Every row gives one point. Examples show where two turns around zero, p and q, send a point. Where does a point land after both, in the order given? Backwards means that the second turn is done in reverse. Each puzzle has new turns, and all numbers are rounded.

Turn p:
-18.2 -19.1 => -12.1 23.5
25.5 -16.8 => -24.2 -18.6
-12.1 20.0 => 22.9 4.9
4.8 16.0 => 13.5 -9.8
Turn q:
-12.5 17.4 => -20.1 -7.3
11.3 -6.8 => 9.6 9.0
-16.2 -37.5 => 31.7 -25.7
16.9 21.2 => -15.8 22.0
0.5 5.7 => -5.4 2.0
Where do these land?
q, then p: 21.1 4.2 => 19.7 -8.6
p, then q backwards: -30.5 20.5 => 29.2 -22.3
q, then p: -5.9 -20.4 => -16.5 -13.4
q, then p: -9.1 5.5 => -4.3 9.7
p, then q: 24.4 -9.7 => 14.5 -21.9

Turn p:
-19.2 18.0 14.7 => -3.5 19.5 22.7
-6.2 25.8 4.1 => 13.5 13.3 19.0
21.4 -7.0 7.1 => 0.4 -23.6 1.2
-6.7 -40.3 -1.2 => -31.0 -7.3 -25.6
10.8 3.5 -24.8 => 20.8 -1.9 -17.5
Turn q:
31.9 41.9 4.7 => 47.2 -12.8 20.0
8.0 -11.7 -9.6 => 1.9 2.6 -16.8
-5.9 -22.5 -6.9 => -15.7 5.2 -17.7
6.8 -8.4 -3.1 => 1.0 -1.9 -11.0
-5.1 -8.6 15.9 => -13.7 -12.6 2.0
-35.7 9.3 -1.1 => -20.7 19.5 23.5
Where do these land?
q, then p: 24.6 8.3 3.1 => 2.3 -23.6 -11.1
p, then q backwards: 10.9 5.8 -13.8 => 17.7 3.3 -4.4
q, then p: -17.9 -31.2 -13.4 => 10.7 36.1 -7.7
q, then p: -17.6 17.1 24.1 => -28.6 -2.5 19.0

Turn p:
-26.4 15.4 -29.6 -23.2 => 13.4 6.5 23.1 -39.9
-3.3 -19.3 14.7 -31.6 => 30.2 -6.4 18.4 17.5
5.2 11.5 -11.9 22.5 => -20.9 1.2 -14.9 -12.2
-10.4 -16.6 9.3 27.7 => -29.0 -6.5 8.6 16.7
17.6 -16.9 4.1 -25.0 => 28.7 -16.3 -3.2 11.8
4.3 19.8 -3.4 12.0 => -10.3 12.7 -14.2 -9.9
13.1 6.1 16.8 17.6 => -12.1 8.8 -17.9 16.0
Turn q:
-12.6 26.5 19.0 -8.5 => 5.7 17.3 30.5 5.7
-1.5 8.0 29.9 7.6 => -2.5 13.9 11.8 26.1
-18.9 -28.4 2.8 1.0 => -19.6 -27.0 2.2 7.3
29.1 -15.4 -23.4 -7.5 => 18.9 -12.8 -31.8 -12.4
3.9 9.4 -28.3 7.3 => -2.3 8.7 -12.6 -26.8
Where do these land?
q, then p: 37.3 23.9 1.7 -14.2 => 10.7 0.6 -44.0 -10.6
p, then q: 24.2 6.4 -3.8 12.7 => -6.4 -8.7 -7.5 -25.1
p, then q: -26.7 -21.7 16.8 4.1 => -19.3 10.5 9.0 30.4
q, then p: -15.1 13.2 5.0 1.5 => 1.5 18.0 4.3 9.2
p, then q: -19.7 -21.7 -19.7 -4.1 => 2.6 -20.6 8.2 27.7
